Rows are points. The points of each table are mixes of a few directions, plus a little noise. Count the directions of each table, and those that both share. Where both have some left over, give the other angles between the two spaces (their principal angles), to ten degrees, smallest first.

First (4 x 2):
[[ 7.8 -3.0]
 [ 3.0 -1.1]
 [-5.7  2.1]
 [-5.3  1.9]]
Second:
[[ 6.0  1.0]
 [-1.2 -0.2]
 [-9.5 -1.7]
 [ 4.5  0.8]]
Directions: first 1, second 1, shared 0; angles 30

First, 9 rows:
[[ 0.1  0.0  0.0 -0.1  0.1  0.0]
 [-4.2 -4.0  3.1  5.8 -7.3 -1.0]
 [ 5.4  5.1 -4.0 -7.4  9.3  1.2]
 [-1.9 -1.8  1.4  2.5 -3.2 -0.4]
 [-2.4 -2.3  1.7  3.2 -4.1 -0.6]
 [ 5.2  5.0 -3.9 -7.1  9.0  1.2]
 [ 5.1  4.8 -3.8 -6.9  8.8  1.2]
 [-2.6 -2.4  1.9  3.5 -4.4 -0.6]
 [-4.8 -4.5  3.5  6.5 -8.2 -1.1]]
Second, 6 rows:
[[ 1.5  2.5 -7.1  3.5  0.3  0.9]
 [ 4.6 -6.9 -6.5 -7.0  1.0 -0.5]
 [ 0.2  5.4  6.4  6.1 -3.3  0.5]
 [-6.9  3.7  6.0  1.4 -0.7  2.0]
 [-3.4  1.3  6.8  3.1  3.0 -3.4]
 [ 4.1 -6.1 -5.5 -7.0 -0.5  0.7]]
Directions: first 1, second 4, shared 0; angles 60

First, 11 rows:
[[  3.1   2.1   1.6  -5.7  -2.6  -2.6   2.2   3.0   0.3   5.8  -4.8]
 [ -5.1   0.4  -1.6   8.3   3.3   2.5  -4.5  -5.2  -2.0  -5.9   5.4]
 [ -8.5   0.4  -0.4   1.3   3.2   4.0   0.4   6.7  -0.6  -4.8   3.2]
 [  2.1   0.8  -0.1   2.1  -0.2  -1.3  -1.7  -4.7  -0.8   1.1  -0.3]
 [  3.1   3.3   2.0  -6.2  -2.5  -2.8   2.1   3.5   0.1   7.2  -5.6]
 [  3.8   6.8   2.5  -5.2  -3.1  -5.1   0.3   0.4  -1.4  10.7  -7.8]
 [ -4.8  -7.8  -3.9  11.3   4.7   5.8  -3.5  -6.8   0.6 -14.4  11.3]
 [  7.7  -9.5  -0.2  -7.5  -3.5  -0.1   6.4   4.0   5.5  -1.3  -0.3]
 [ -1.6   3.9   0.0   3.7   0.8  -0.8  -3.4  -4.0  -2.2   1.1  -0.1]
 [  2.0   2.5   0.4   1.6  -0.7  -2.1  -2.3  -4.4  -1.3   2.9  -1.5]
 [ -2.1  -2.8   0.2  -3.7   0.2   2.3   3.6   7.3   2.0  -2.4   0.9]]
Second, 10 rows:
[[ -4.7   8.7   2.0  -1.9   0.5  -1.3  -1.1   4.4  -3.2   6.1  -4.3]
 [  1.0  -2.4  -1.4   4.4   0.8   0.5  -2.1  -5.6   0.1  -3.4   2.9]
 [  1.4  -2.4  -0.2  -0.9  -0.5   0.2   1.0   0.3   1.1  -1.0   0.5]
 [  1.7  -2.0   1.2  -7.8  -2.0  -0.1   5.2   8.3   2.5   2.2  -2.9]
 [ -0.4   1.5   1.1  -4.4  -0.8  -0.4   2.1   5.3   0.3   2.8  -2.6]
 [  0.9  -1.6  -0.3   0.7  -0.1   0.2   0.0  -1.2   0.6  -1.2   0.9]
 [  0.7  -3.3  -3.6  15.5   3.2   1.1  -8.4 -18.3  -1.9  -8.7   8.4]
 [  2.9  -5.2  -1.0   0.4  -0.5   0.8   1.0  -1.8   2.1  -3.3   2.2]
 [ -2.3   5.7   3.2 -11.4  -2.0  -1.3   5.4  14.2   0.2   8.2  -7.4]
 [ -1.0   1.1  -0.9   5.2   1.4   0.0  -3.4  -5.7  -1.6  -1.6   2.0]]
Directions: first 3, second 2, shared 2
